Each row of a before or after table is a point. One or more steps were done to the points. Then noise was added and the rows were shuffled. The steps act on how far a point lies along the listed directions, d1 being the first. Write out the steps. A step turns or swaps two directions, mirrors them in a line or flattens them onto one, adds a multiple of one to another, or multiplies one. Angles are multiples of 10 degrees, from the lower direction toward the higher: turns from -170 to 170, lines from 10 to 170 but not 90. Use the fewest steps. Two steps may share a direction if one is a turn and the other turns, adds or multiplies; they go together, in the order done. Otherwise the lowest direction goes first.
In the rows, zero is written as 128.

Directions:
(1): [ 87 170  90]
(2): [129  82  75]
(3): [185 159 102]
Before, 11 rows:
[[161 145 160]
 [146 218  86]
 [130 113 204]
 [120  47 164]
 [120 108 121]
 [ 99 106 183]
 [123 206 110]
 [104  66 130]
 [119 142 139]
 [111  65 151]
 [ 99 198  88]]
After (11 x 3):
[[ 73 153  91]
 [193 105 167]
 [105  93  69]
 [135 106  88]
 [ 88 157 131]
 [ 84 151 108]
 [186  91 160]
 [114 142 134]
 [138 110 127]
 [182 101 188]
 [108  95 101]]
Steps: turn d1 and d2 by -150 degrees; multiply d3 by 0.4

Directions:
(1): [113  62  90 146]
(2): [168 157  82 171]
(3): [196  95 149 110]
(4): [125 117 177 191]
Before:
[[113 216 125 102]
 [136  64 113  45]
 [119 137 182 120]
 [142 116 170  91]
 [ 81 210 112 116]
 [155  56 114 127]
 [118  71 111 122]
 [127 132 114  77]
 [ 80 118 150 131]
 [207 167  74  49]
 [139 154 205 105]
 [127 134 150 164]]
After (12 x 4):
[[ 55 154 160 133]
 [ 66 133  62 134]
 [115 137 111  83]
 [134 220  57  67]
 [ 75  97  58 140]
 [ 97 154 162  99]
 [109  82 150 129]
 [183 139 171 101]
 [146 141 151  26]
 [ 81 130 160 137]
 [124 124 143 167]
 [170 109 154  96]]
Steps: turn d1 and d3 by 90 degrees

Directions:
(1): [192 159 114 189 105 114]
(2): [184  98 117  67 115  87]
(3): [102  81 164 166 109  67]
Before:
[[238 148  83  49  98 131]
 [192 171 126  95 124 150]
 [158 147  96 108 111 137]
 [ 42 127 145 149 134 112]
 [ 90  38 139  21 146  64]
 [108  80 143  93 119  74]
 [195 103 130 102 113  60]
 [128 167 128 187 129 150]]
After, 8 rows:
[[ 96 171 115 150 142 169]
 [ 68 168 119 191 160 170]
 [ 75 167 145 187 151 159]
 [154 163  89  75 131 134]
 [165 118 121  89 124 109]
 [102 111 132 150 105 104]
 [109 108 184 154 114  90]
 [ 50 100 181 218  95  93]]
Steps: multiply d1 by 0; turn d2 and d3 by 160 degrees

Directions:
(1): [154 123 175  56 162 107  90 171]
(2): [139 204  75 102 103  75 117 131]
(3): [174 102  70 109 187 129 182 131]
(4): [ 96 133  91 151 194 137  55 113]
(5): [164 176 153 102 141 181 127  57]
(6): [106 122 165 135 161  50 153  71]
Before, 8 rows:
[[119 123 131 108 145  97 189 107]
 [124  93  85 159 140 104 189 149]
 [ 89 154 111 151 143  53 117 111]
 [ 88 123 137 158 124 137 106 160]
 [148 164  97 106 203 162 135  50]
 [135 153  41  97 139  80 114 157]
 [116 114  68 117 123  84  79 202]
 [ 89  74 144 167 180  75 116 121]]
After, 8 rows:
[[ 93  92  26 163 105  71 103 214]
 [122 122 144  93 151  94 176 116]
 [127 145  32 106 134  70 115 168]
 [ 83 114 134 160 121 128 107 173]
 [ 88 146 120 139 146  39 105 135]
 [130  79 128 106 156  70 146 207]
 [ 77  61 134 176 173  62 117 141]
 [170 189 131  67 220 180 117  32]]
Steps: mirror d1 and d3 in the line at 80 degrees; multiply d5 by 1.6

Directions:
(1): [172 192 143  82 134 152 186 134 174]
(2): [178 170 144 133  94 155 102 143  43]
Before:
[[ 71  59 119 155 164  50  98  95 179]
 [139 147 159 144 137 143 135 140  42]
 [116  88 122 120 129 132 136 118 167]
 [ 88 116 111 127 136 106 148 133 174]
 [131 121  98 167  97 140  56 124  13]
 [154 156 125 196  94 149  18 142  22]
 [205 215 175 109  99 175 127 139  73]
 [149 139 118 140 126 138 121 127  98]]
After, 8 rows:
[[140 112 129 107 128 142 149 119 170]
 [ 99 106 146 163 142 122 115 134  48]
 [165 151 159 158  89 156  61 136  15]
 [ 74  73  98 221 124 103   9 124  76]
 [ 71  59  78 180 128 105  59 108  72]
 [119 153 120 111 132 122 168 137 178]
 [129 118 108 151 131 126 116 125 100]
 [102 111 128 110 182  68 155  99 236]]
Steps: turn d1 and d2 by 50 degrees

Directions:
(1): [ 47 188  84 111 105 107  82 123 104 138 167]
(2): [122 180 101  99 116  82 198 117 172 145  65]
(3): [139 140 101 157  61 171 123 103 198  67 147]
Before:
[[164 132 122 150  81 142 178 106 174  96 124]
 [174  85 172 145 137 155 121 136  90 106 128]
 [174 111 107 172  88 165 159  96 164  62 109]
 [128  94 133 122 131 181 138 113 157 121 123]
 [108 225  74 126  67 127 151  87 207 104 117]
 [126 106 160 154 167 125 106 143  91 133 124]
 [193 126 158 142 125 130 205 112 159 125  73]
 [ 95 195  83  87 103  83 181 111 146 149  94]
 [175 153 159 145 119 112 171 124 143 148  49]
 [132  94 166  71 231  95 121 173  27 239 110]
 [ 56 189  53  77  95  82 147 126 105 150 116]
 [211 143 129 134 108 149 229 136 221 132  64]]
After (12 x 11):
[[115 155  73 162  64 153 124  93 153  64 139]
 [229  35 198 107 215 145 169 164  97 191  79]
 [171 153 128 151  81 145 186  96 188  96  96]
 [171 165 145 155  90 127 165 114 167 125  61]
 [164 189  87 138  61 157 197 120 241 109 100]
 [104 182  97  80 126  73 190 119 129 166  82]
 [ 64 245  70 100  97  89 134 100 153 146 123]
 [171  95 157 155 109 170 113 126 115  83 139]
 [146  95 165 165 158 139 115 138 112 117 119]
 [ 84 157  87  64 144  64 169 143  73 181  88]
 [108 113 117 121 117 181 124 110 160 117 135]
 [119 166  96 142  65 132 151 102 164  99 147]]
Steps: turn d1 and d3 by -50 degrees

Directions:
(1): [176  53 136 186 165 106  91 123 107  76 132  88]
(2): [ 67 120  73 112 141  71 118 196 105 117 185 111]
(3): [ 61  88 142 137 120 129 194  61 154 121 156  77]
(4): [133 183 165 164 144 198 158 173  95 105 173  85]
Before (10 x 12):
[[178 198 147 148 132 171 121 179  77 113 137 117]
 [ 50 130 114  97 118 115 187  96 145 172 144 131]
 [118 152 142 107 119 153 150 110 159 144 117 147]
 [113 148  97 125 143 110 125 199  91 117 165 127]
 [162 182 136 149 132 174 102 202  88 135 135 151]
 [110 200 112 110 123 149 136 176 138 141 125 158]
 [181 151 137 157 124 137 101 139 114 119 108 126]
 [ 91 132 126 104 116 120 147 108 155 147 109 140]
 [151  90 139 171 138 130 141 100 119 102 136  88]
 [133  88 135 152 123 143 170  84 163  99 150 100]]
After:
[[189 177 158 150 109 170 117 117 127 136  91 139]
 [153 114 154 119 122 143 133  68 171 145  80 160]
 [ 95 149  77  93 122  87 113 153 153 147 108 170]
 [122  93 127 125 129 102 119 102 151 132  99 136]
 [140 146 161 162 124 181 173 103 123 118 141  90]
 [135 212 140  98  98 163 146 133 116 157 112 153]
 [ 43 145  38  90 143  50 122 249  84 121 207 123]
 [141 116 156 151 117 174 184  73 169 107 141 107]
 [125 186 120 108 104 149 117 172 115 168 120 181]
 [ 59  67  85 107 138  60 146  99 139 151 141 123]]
Steps: add 0.3 times d4 to d3; turn d1 and d4 by 70 degrees; multiply d2 by 2.5

Directions:
(1): [158  69 116 100  80 119 125 110 142 166  45 112 124 204]
(2): [108 102  80 109  92 100 132 151  59 146  82 171 145  45]
Before:
[[ 99  77  61 105  74  98 133 156  39 163  32 187 152  24]
 [115 105  93 112  85  95 141 113  53 184  57 168 138  94]
 [ 94 148 121 171 165 132 151 141 117 112 174 148 138  84]
 [167 158 175 167 175 180 117 118 172 104 194  86 111 185]
 [130 182 173 186 204 126 113 132 199  75 221 104 112 141]
 [119 175 160 139 167 167 142 135 183 128 198 116 117 113]
 [110 169 168 158 170 120 124 110 163  74 205 121 115 145]
 [130 173 116 146 139 124 131 139 113 124 172 159 135  58]
 [116 118 146 140 108 148 134 133 139 137 139 122 142 153]]
After, 9 rows:
[[116 110 139 136 100 146 134 134 134 146 128 126 141 152]
 [122  90  95  90  80 129 145 143 120 183  66 146 131  88]
 [ 98 110  92 150 127 114 150 144  89 136 117 162 143  75]
 [109 207 171 171 190 144 140 102 130 117 212 129 121 119]
 [131 150  98 132 116 114 132 142  97 139 137 169 139  48]
 [141  51  74 112  70  66 118 146  99 162  19 156 136 109]
 [ 90 219 170 185 216 164 130 138 145  72 247 130 124  60]
 [172  59  98 110  73 131 119 126  94 170  36 124 129 161]
 [117  73  97 103  73  75 125 119  91 138  59 161 132 119]]
Steps: mirror d1 and d2 in the line at 140 degrees

Directions:
(1): [ 96 163  74 119 139 146  98 147 116 116 209 177 106  94  36 118 158  86]
(2): [121 165 190 134 112  85 187 120 146 172 187 153 107  84 107 176  59 172]
Before:
[[ 83 161 140 127 135 105 164 132 154 168 205 154  89  67  83 170  95 145]
 [110 129  75 144 144 141 112 155 119 127 114 122 139 141 130 105 181 113]
 [118 148  80 128 149 162 101 134 127  93 162 133 104 131  79 101 144  98]
 [ 84 150 132 122 134 110 173 139 115 145 194 185  93  74  64 168  88 136]
 [112 132  83 131 155 159  85 121  99  86 188 148 109 101  72 104 200  87]
 [197  66 167 114 125 103 135 107 133 136  23  73 152 186 249 134 152 141]
 [109 139  69 121 131 152 106 146 120 114 191 135 144 130  96  92 161  73]
 [132 170 209 159 119  94 196 114 145 195 180 150  97  75 121 172  71 170]]
After:
[[ 79 133  63 112 151 150 115 152  95 108 174 182 101  99  50 126 154  87]
 [126 115 103 149 137 130 129 146 126 135  82 103 148 153 169 114 163 134]
 [107 188 129 146 138 131 143 138 126 164 230 187  84  62  44 143 128 113]
 [136  89  89 134 155 167  76 113  99  72 103 103 134 144 146  87 211  91]
 [184 117 230 120 107  58 197 102 153 184 109 113 124 128 208 189  76 183]
 [129 105  75 122 131 157 100 138 120 102 125  99 165 166 156  80 169  81]
 [ 72 149  70 119 154 145 106 146 135 128 196 155  97  84  57 127 162  93]
 [136 119  85 131 150 166  95 127 124  85 104 100 123 165 134  91 152 104]]
Steps: turn d1 and d2 by -60 degrees

Directions:
(1): [152  36  95 116 131 105  72 170 135 149  81 108 168 112 117 206 199 129
 143 139]
(2): [ 82 145  81  90  91 102 125  56 169 105 120  81  92 149  88  93 205 185
 136 156]
(3): [149 165  71 160 140 107 105 164 135  38 157  82 132 101  55 168  81 149
 105  85]
Before (8 x 20):
[[150  95  58 128 143  98  87 183 134  93 120  99 171  84  64 201 139 154
  119  99]
 [120 126  83 112 118 104 103 102 163  82 135  90 131 147  85 145 175 143
  127 126]
 [121 115 111 109 101 111 108 109 140 133 132 131 115 116 129 139 185 120
  145 155]
 [112 111 112 114 115 125 101 109 145 122 127 115 121 141 110 121 177 152
  129 123]
 [138 167 149 168 159 130 152 150  98 107 156 132 120 108 147 107  43 111
  126 106]
 [ 78 191 109  87  84 134 178   9 162 146 140 118  81 185 148  20 170 147
  131 180]
 [160  92 124 147 152 126  83 171 134 118 132 108 145 126 125 177 120 132
  120 131]
 [ 90 158 129  79 104 121 168  60 135 124 159 128 110 150 133  89 139 136
  133 150]]
After (8 x 20):
[[140 132 157 137 122 138 132 135 110 149 150 170 125 111 164 130 116  83
  139 137]
 [162 136 131 161 158 132 120 170 119  85 161 132 160 126 116 169  70  87
  107  86]
 [178  10 144 115 143 142 101 176 110 244  65 171 198 137 212 182 183  60
  150 170]
 [137 222  83 165 150 124 149 160 120  34 192 113 129  91  57 128  20 151
   90  64]
 [142  57 141  91 132 123 122 145 112 172 117 150 173 123 165 181 153  92
  145 148]
 [142 116 155 146 141 150 114 155 113 136 145 155 140 129 145 133 106 108
  120 101]
 [109 121  67 123 125  83 103 112 147  89 116  61 112 113  87 134 168 172
  141 137]
 [130 180 127 149 139 133 122 116 141  80 173 101 103 140 111 107  78 153
  106 124]]
Steps: turn d1 and d2 by -160 degrees; multiply d3 by 1.6

Directions:
(1): [138 150  86 140 183 135  97 180  88 185 107 204 134 162  82  87 119 133
 135 130 224  80 111  88]
(2): [115 181 235 184 146 209 112 137 161  64  91 106 162 136 105 102  86 138
 107 148 140 122 120  88]
(3): [ 43 127 155  48 117  65 116 139 133 132 134 130 177  88 154 112 100 173
  60 109 123  65  84  92]
(4): [121 104 164 171  99  59 175 142  68 102 102 115  92 221 104 106 155 210
 115  91 122 163 112 104]
(5): [166 161 122  95 158  93 164 122 196 140  88 100 155 142 147  70 128 211
 161 162 143  98 214 177]
(6): [ 94  85 136 168 117 139 102  71 127 183 133  46 167 193 155 101 194  76
  91 139 166  76 144 131]
Before, 12 rows:
[[136 146 143 110 131 138 132 136 141  88 121 150 127  83 130 141  91 136
  130 123 102 153 116 124]
 [103 135 160 126 118 135 128 128 142 116 134  99 151 116 138 131 124 132
  110 128 116 124 108 112]
 [121 138 155 141 133 138 124 124 144 132 107 118 141 124 133 118 122 129
  129 148 129 118 134 126]
 [139 160 133 104 149 146 123 130 165 136 122 121 155 108 138 108 100 142
  149 145 141 107 157 143]
 [152 129 128 154 139 145 131 128 132 128 123 129 114 131 125 133 123 122
  141 141 136 132 137 135]
 [105 141 141 106 133 164 105 125 173 122 140 115 159  76 148 139 111  90
  112 141 124 104 127 135]
 [120 129 149 145 125 144 134 132 134 129 115 112 139 135 129 107 127 120
  114 131 130 114 137 119]
 [120 131 143 121 145 132 124 121 153 141 121 117 152 129 146 110 112 147
  127 130 127 108 136 130]
 [135 130  82  73 132  78 146 145 117 143 131 170 115  94 127 128 114 164
  134 125 136 129 125 139]
 [123 136 150 103 116 126 130 104 154 126 125 101 149 124 147 108 127 142
  118 144 121 106 144 140]
 [137 144 136 120 131 125 145 153 127 105 118 155 116 108 115 140  94 153
  137 128 121 115 124 123]
 [123 126 147 118 119 145 112 130 144 118 127 124 129 100 140 143 126 107
  132 135 119 123 138 141]]
After:
[[112 108 110 112 132 129 111 119 126 158 149 134 137 111 149 140 120 107
  123 117 119 116 111 128]
 [134 133 125 119 124 119 143 153 114 109 127 161 108 107 114 150  99 144
  135 120 119 120 113 120]
 [106 147 105  73 148 209  69 115 203 147 168 130 177   8 165 166  96  19
  119 160 125  83 128 150]
 [114 111 132 143 115 135 131 132 111 138 129 122 126 133 128 125 135 101
  111 118 125 123 119 116]
 [135 143 129 103 132 148 123 133 143  95 131 157 128  65 134 152  89 114
  131 124 101 150 112 127]
 [114 111 114  93 103 123 116 102 127 145 154 119 134 106 150 140 136  99
  115 129 113 116 117 138]
 [124 131 133 104 126 165  97 126 159 127 137 130 137  71 147 152 119  80
  135 145 119 114 140 149]
 [101 126 150 123 113 132 125 128 132 121 143 105 145 110 138 141 128 118
  109 123 113 129  99 111]
 [113 115 126 134 122 134 113 122 119 148 131 133 127 110 135 144 131  94
  125 136 121 126 111 123]
 [140 146  99  75 142  86 150 145 137 135 117 161 127  97 127 112 107 181
  138 136 141 121 142 142]
 [150 123 117 151 136 145 126 128 126 133 131 134 111 124 126 141 125 109
  140 138 134 134 130 135]
 [128 128  73  78 136 157  92 123 138 169 171 150 140  58 148 161 107  59
  145 133 130 112 121 145]]
Steps: mirror d2 and d5 in the line at 140 degrees; multiply d4 by 2.5

Directions:
(1): [ 57 144 124 133 146 147 106 157 115 155 114  88 133  88 148 182 175  56
 112 179 125 127 120 204 117 132 236  57  92 121 174 132]
(2): [141 125 103  87  76 178  21 115 171 153 136 138 189 141 172  75 122  97
  99 106 106 152  98 160 161  68 137 160 115  75  93 204]
Before, 11 rows:
[[117 151 115 110 101 165  63 135 150 147 148 141 161 128 146 119 136  87
  130 127 117 146 105 184 126 114 167 138 106 112 124 174]
 [119 135 117 102  97 134  73 131 149 130 127 123 180 116 151 120 133 110
   98 122 109 136 117 138 137 110 138 138 114  98 122 136]
 [129 113 130 132 120 148  96 128 128 141 111 127 144 142 149 115 118 137
  134 123 134 139 106 119 135 126 130 142 113 127 113 142]
 [104 132 132 147 143  92 159 139 124 121 141 131 117 125 121 132 144 135
  148 140 130 125 139 121 113 155 107 114 131 146 141 105]
 [ 88 152 122 101 122 198  61 158 126 165 110 110 157  98 154 124 158  54
  105 154 116 130 101 195 134 102 216 102  92  84 137 182]
 [106 122 112  92 110 150  43 136 159 168 134 120 163 124 173 112 144  99
   82 134 114 128 124 166 146 104 174  96 120  90 135 176]
 [118 123 125 155 114 143  99 128 113 118 109 114 144 100 130 141 149  84
  112 151 124 120 116 165 109 123 180  96 112 119 144 138]
 [157 124 120  85  89 165  48  94 158 136 132 148 174 149 153  69 104 134
  121  95 116 156 114 124 175  73 112 156 123  87  72 187]
 [156 128 130 123  95 134 138 122 141 112 149 146 152 151 122  96  99 164
  128  98 112 120 118  88 133 129  65 183 168 124  95 130]
 [166 129  98  93  61 173   7 122 180 163 140 155 184 155 139  55 109 117
  104  86  99 139  92 144 177  68  94 181 121  63  90 219]
 [ 63 138 137 145 172 118 166 153 100 138 116  98  96  86 139 197 188  91
  143 188 124 112 142 182 108 152 221  40  91 157 178  92]]
After, 11 rows:
[[112 116 133 134 128 149 102 134 120 148 106 118 141 130 150 132 128 122
  132 137 136 136 104 134 130 133 154 123 106 131 126 136]
 [129 129 129 137 125  96 143 127 134 119 147 145 127 139 124 104 129 151
  147 119 127 129 135 105 123 142  77 140 138 136 121 121]
 [130 123 152 160 177  75 241 129  93  99 127 134  60 122  94 166 142 181
  172 148 139 101 165  86 104 175 105  98 134 190 145  50]
 [ 75 132 130 122 156 117 116 156 124 157 122  99 119 103 146 168 164 101
  100 166 128 110 143 166 118 150 203  50 121 128 175 120]
 [ 73 150 105 120 104 172  26 161 145 185 119 102 165 100 144 144 168  44
   99 159 105 126  94 224 149 100 220  82  84  78 160 192]
 [126 134 118 109  81 166  76 131 154 136 147 132 184 137 151 101 118 114
  106 113 100 130 100 141 143 102 123 161 145  97 102 166]
 [ 91 139 125 118 123 121 107 145 128 129 121 106 159  97 141 156 150 101
  103 146 115 124 126 151 121 133 170 102 107 113 151 110]
 [ 72 157 148 144 174 144 173 172  82 139  98  99  95  82 109 183 169  84
  135 179 142 106 132 164 100 163 211  65 105 140 176 105]
 [ 88 159 129 138 135 141 120 150 120 141 138 125 128 110 125 167 154  86
  144 156 131 130 122 186 102 154 192  98 104 140 157 130]
 [128 122 137 174 137 116 155 128  96 104 110 118 114 102 107 156 143 112
  129 150 134 108 133 134  95 150 156  93 126 145 151 100]
 [ 86 139 120 100 119 172  51 120 136 156 115 108 164 109 162 135 148  73
  113 149 120 151 112 189 157  92 210  82  95  93 123 174]]
Steps: turn d1 and d2 by -70 degrees
